Each row of a before or after table is a point. The points were changed in one or more steps. Then noise was added and the rows were shuffled. The steps act on columns, c1 being the first. Write out the steps. A step turns or swaps two columns, mirrors them in a line or flattens them onto one, adds a multiple of one to another, or multiplies or shifts one. Angles are multiples of 10 degrees, from the lower column toward the higher: turns from -170 to 170, lines from 10 to 170 but not 90. Use the fewest steps. Two steps may share a column if one is a turn and the other turns, adds or multiplies; they go together, in the order done. Otherwise the lowest column goes first.
In the rows, 128 means zero.

Before (10 x 3):
[[121  91 171]
 [160 142 128]
 [172 138 138]
 [127 179 111]
 [131 103 154]
 [ 87 154 111]
 [ 84 160 133]
 [112 130 126]
 [150 122  88]
 [105  76 159]]
After:
[[133 103 162]
 [149 121  76]
 [169 136 142]
 [159 139 128]
 [124 182 109]
 [ 91 156 104]
 [107  76 167]
 [121  88 182]
 [112 129 123]
 [ 83 161 137]]
Steps: multiply c3 by 1.3

Before, 9 rows:
[[183 143 149 109]
 [143  85 150 157]
 [132 135 110 122]
 [178 147 166 109]
 [104 102 138 118]
 [131  36 181 144]
 [105 125 134 110]
 [133 141 145 174]
 [114 140 112 112]]
After, 9 rows:
[[163 137 143 124]
 [ 78 135 164 103]
 [147 118 147 131]
 [137 107 134 148]
 [133 174 113  91]
 [115 118 100  91]
 [173 211 145  74]
 [121 122 125 145]
 [ 73 145 157 119]]
Steps: turn c1 and c2 by 150 degrees; mirror c3 and c4 in the line at 150 degrees

Before (11 x 8):
[[ 97  99 138 136 131 126  99  84]
 [108 112 109 140 173 124  45 115]
 [148 142 174 127 137 148 160 145]
 [152 106 111  93 139  96 140 115]
 [ 95 157 144 162 140 150 171 110]
 [175  97 169 114 140 151 123 132]
 [201 113 101 112 116 132  71  98]
 [120 146 139 161 125  36 122 139]
 [118 137 164  94 143 134 145  78]
 [163 149  82 134 153  57 134 132]
 [ 80 152 119 130 116  89 126 124]]
After (11 x 8):
[[136  90 121 107 141 115 179 109]
 [123 108 125 129 174 127 106 136]
 [150 100 105  91 130 144 198 163]
 [113 150 131 162 133 201 179 187]
 [ 98 170 153 150 145  97 231 124]
 [111 141 146  95 137  86 209 160]
 [120 145 134 123 138 134 215 100]
 [189 113  82 118 120 104 132 145]
 [109  91 145 137 135  96 154 159]
 [103 159 150 133 116 152 191 161]
 [166 152  92 126 155 171 190 181]]
Steps: flatten c1 and c3 onto the line at 140 degrees; multiply c2 by 1.3; turn c4 and c5 by 10 degrees; turn c6 and c8 by -130 degrees; shift c7 by 60

Before:
[[149 158 147 147 146 134 137 150 164 156  89]
 [145 147 193 166  93  96 100 107 131 134 143]
 [105 118 153 137 112 147  82 139 118 171 186]
 [127  59 157 138 121 158 120 104 151 143 157]
 [109  96 170  96 154 135 142 133 151 147 107]
 [131 125 128 141  92  97  82 182 114  74 125]
 [118  94 137 158 134  74 122 113 134 175 112]
 [160 162  89  91 129 181 173 110 114 146  86]
 [114 137 120 111  90 135 136 128 163 134 134]
 [161 155 135 160 128  72 108 142 130 149 184]
 [ 63 133 102  98 134 148  74  74 164 140 154]]
After:
[[150 126  85 143 174 133 147 154 111 141 134]
 [102 121 146  88 113 145 137 173  88  73 146]
 [145  85 105 136  92 149 173 117 144  79 153]
 [191 174 103 144 141 131 155 101  98 136 117]
 [185 122  60  99  89  93 135  99 133  99 113]
 [155 118 133 134 100 137 134 144  92 137 104]
 [160 115 117 104 161  76 176 105 122 122 124]
 [201 120 118 129  77  72 150  94 126 109 164]
 [164  59  96 100 153 157 144 127 109 119 139]
 [171 111 129 176 116  97  74  98 141  80  97]
 [201 174 171 123 132 180 146 168 133 175 100]]
Steps: shift c1 by 40; turn c5 and c11 by 50 degrees; turn c2 and c5 by -40 degrees; turn c3 and c9 by 170 degrees; turn c4 and c8 by -110 degrees; swap c7 and c10
